Each row is a point. Each table stands for the endless flat space through its points: a line for two points, a plane for three, and so on. Write the one point that lies in both, or say that there is none.

First:
[-0.005 -0.008 -0.005 0.002]
[-0.023 -0.006 -0.011 -0.004]
Second:
[-0.023 -0.026 -0.026 0.002]
[-0.026 -0.019 -0.022 -0.001]
They share: [-0.032 -0.005 -0.014 -0.007]

First, 2 rows:
[0.022 0.035 0.014 0.011 -0.003 -0.016]
[0.030 0.042 0.012 0.015 -0.001 -0.024]
Second (3 x 6):
[0.008 0.036 0.044 0.029 -0.001 0.020]
[-0.001 0.060 0.038 0.014 -0.016 -0.004]
[-0.003 0.068 0.026 0.000 -0.024 -0.024]
They share: [0.014 0.028 0.016 0.007 -0.005 -0.008]

First (3 x 9):
[0.063 -0.001 0.010 -0.012 0.041 0.001 -0.010 -0.035 -0.004]
[0.041 -0.025 0.010 0.002 0.039 0.015 -0.014 -0.027 -0.004]
[0.015 -0.054 0.016 0.024 0.044 0.033 -0.011 -0.015 0.001]
Second, 6 rows:
[0.068 -0.056 0.037 -0.008 0.062 0.042 -0.050 -0.010 0.008]
[0.048 -0.076 0.000 0.042 0.053 0.034 -0.045 -0.051 0.005]
[0.022 -0.047 -0.004 0.033 0.041 0.003 -0.019 -0.052 -0.027]
[-0.020 -0.022 -0.023 0.018 0.046 0.048 -0.018 -0.062 0.016]
[0.061 -0.057 0.004 -0.017 0.001 -0.012 -0.021 -0.017 -0.043]
[0.001 -0.017 -0.006 -0.023 0.036 0.052 -0.023 -0.032 0.018]
They share: no point

First (4 x 11):
[-0.027 -0.014 0.027 0.044 -0.038 -0.005 -0.002 -0.011 0.048 0.023 0.001]
[-0.031 -0.017 0.020 0.045 -0.035 -0.002 0.004 -0.003 0.041 0.023 -0.002]
[-0.068 -0.006 0.044 0.063 -0.011 -0.008 0.052 0.011 -0.020 -0.012 -0.051]
[-0.003 -0.050 -0.025 0.005 -0.014 0.040 0.026 0.033 -0.007 0.005 0.032]
Second, 5 rows:
[-0.016 -0.049 0.047 0.063 -0.008 0.013 0.047 -0.001 -0.022 0.021 -0.007]
[-0.022 -0.001 0.021 0.024 -0.028 -0.006 -0.009 0.036 0.004 -0.031 0.027]
[-0.020 -0.045 0.027 0.032 -0.008 0.025 0.040 -0.030 -0.002 0.016 -0.017]
[-0.038 -0.029 0.005 0.013 -0.020 0.024 0.024 -0.027 -0.004 -0.006 -0.017]
[-0.010 -0.025 0.021 -0.002 -0.012 0.026 0.025 -0.042 0.036 0.003 -0.009]
They share: [-0.020 -0.021 0.029 0.027 -0.020 0.010 0.022 -0.001 0.004 -0.006 0.003]

First (2 x 14):
[-0.038 -0.007 0.031 0.025 0.013 0.004 0.017 -0.036 0.007 0.006 -0.010 -0.022 -0.016 -0.030]
[-0.011 0.005 0.016 0.034 -0.005 0.010 0.017 -0.021 -0.005 -0.003 -0.001 -0.037 -0.019 -0.015]
Second (7 x 14):
[-0.006 -0.025 0.006 0.041 0.011 0.055 0.026 -0.027 0.016 -0.002 -0.024 -0.001 0.000 0.012]
[0.015 -0.037 -0.012 0.008 0.056 -0.012 0.030 -0.083 0.046 0.029 -0.018 0.008 0.006 0.043]
[-0.027 0.041 0.056 0.048 -0.008 0.028 0.000 -0.002 -0.042 -0.022 -0.002 -0.061 -0.004 -0.078]
[-0.026 -0.010 0.034 0.076 -0.003 0.012 0.008 -0.027 0.018 0.062 0.017 -0.066 -0.034 -0.049]
[-0.021 -0.021 0.051 0.050 0.001 0.005 0.034 -0.024 -0.001 0.039 0.003 -0.050 -0.044 -0.044]
[0.031 0.007 0.037 -0.024 0.034 -0.010 0.018 -0.050 -0.022 -0.017 -0.041 -0.028 -0.001 -0.007]
[-0.019 -0.011 0.014 0.046 0.028 0.003 0.021 -0.050 0.021 0.024 0.005 -0.022 -0.003 -0.014]
They share: [-0.020 0.001 0.021 0.031 0.001 0.008 0.017 -0.026 -0.001 0.000 -0.004 -0.032 -0.018 -0.020]

First, 6 rows:
[-0.006 -0.019 -0.009 -0.017 0.006 0.008 0.035 0.008 -0.007 0.011 -0.009 -0.010 -0.001 -0.027 0.026 0.019 -0.027 0.026]
[0.038 0.018 -0.010 0.009 0.072 -0.023 -0.019 -0.003 -0.074 -0.026 -0.043 -0.016 -0.010 0.002 -0.059 -0.027 -0.043 -0.036]
[0.035 0.010 -0.002 -0.017 0.054 -0.032 0.003 -0.004 -0.055 -0.018 -0.018 -0.006 -0.032 -0.015 -0.042 -0.005 -0.020 -0.020]
[0.001 0.037 0.025 0.004 0.039 0.010 0.004 -0.059 -0.030 -0.028 0.036 -0.004 -0.019 -0.028 -0.022 0.017 0.016 -0.088]
[-0.009 -0.004 -0.068 0.008 0.005 0.039 -0.026 -0.043 -0.013 0.003 -0.022 0.039 -0.036 0.014 0.006 0.014 -0.083 -0.027]
[0.033 0.015 -0.007 -0.021 0.042 -0.023 -0.017 -0.029 -0.036 -0.013 0.002 0.012 -0.053 -0.012 -0.031 0.005 -0.022 -0.034]
Second, 6 rows:
[0.028 0.027 0.019 -0.014 0.031 -0.036 0.003 -0.016 -0.032 -0.021 -0.030 -0.004 -0.002 -0.028 -0.038 0.041 -0.047 -0.059]
[-0.005 0.037 -0.002 -0.039 0.034 -0.027 -0.025 -0.026 -0.010 -0.002 0.005 -0.026 -0.054 -0.034 -0.022 0.006 -0.021 -0.053]
[0.011 -0.007 -0.028 -0.014 0.042 -0.025 0.009 -0.005 0.000 0.030 0.007 -0.034 -0.048 -0.013 0.045 -0.022 -0.027 0.017]
[0.024 0.005 -0.003 0.006 0.038 0.004 -0.011 -0.036 -0.039 -0.022 -0.002 0.013 -0.016 -0.014 -0.024 0.013 -0.013 -0.044]
[0.005 0.004 0.007 0.011 0.023 0.016 -0.018 -0.047 -0.047 -0.025 0.001 0.029 -0.029 -0.011 -0.045 0.021 -0.001 -0.048]
[0.023 0.010 -0.054 -0.016 0.076 0.006 -0.052 -0.048 -0.006 -0.001 0.042 -0.029 -0.062 -0.021 0.028 -0.049 0.015 -0.041]
They share: [0.013 0.009 -0.003 -0.009 0.032 -0.003 0.001 -0.022 -0.028 -0.009 0.000 -0.001 -0.023 -0.017 -0.012 0.008 -0.021 -0.027]
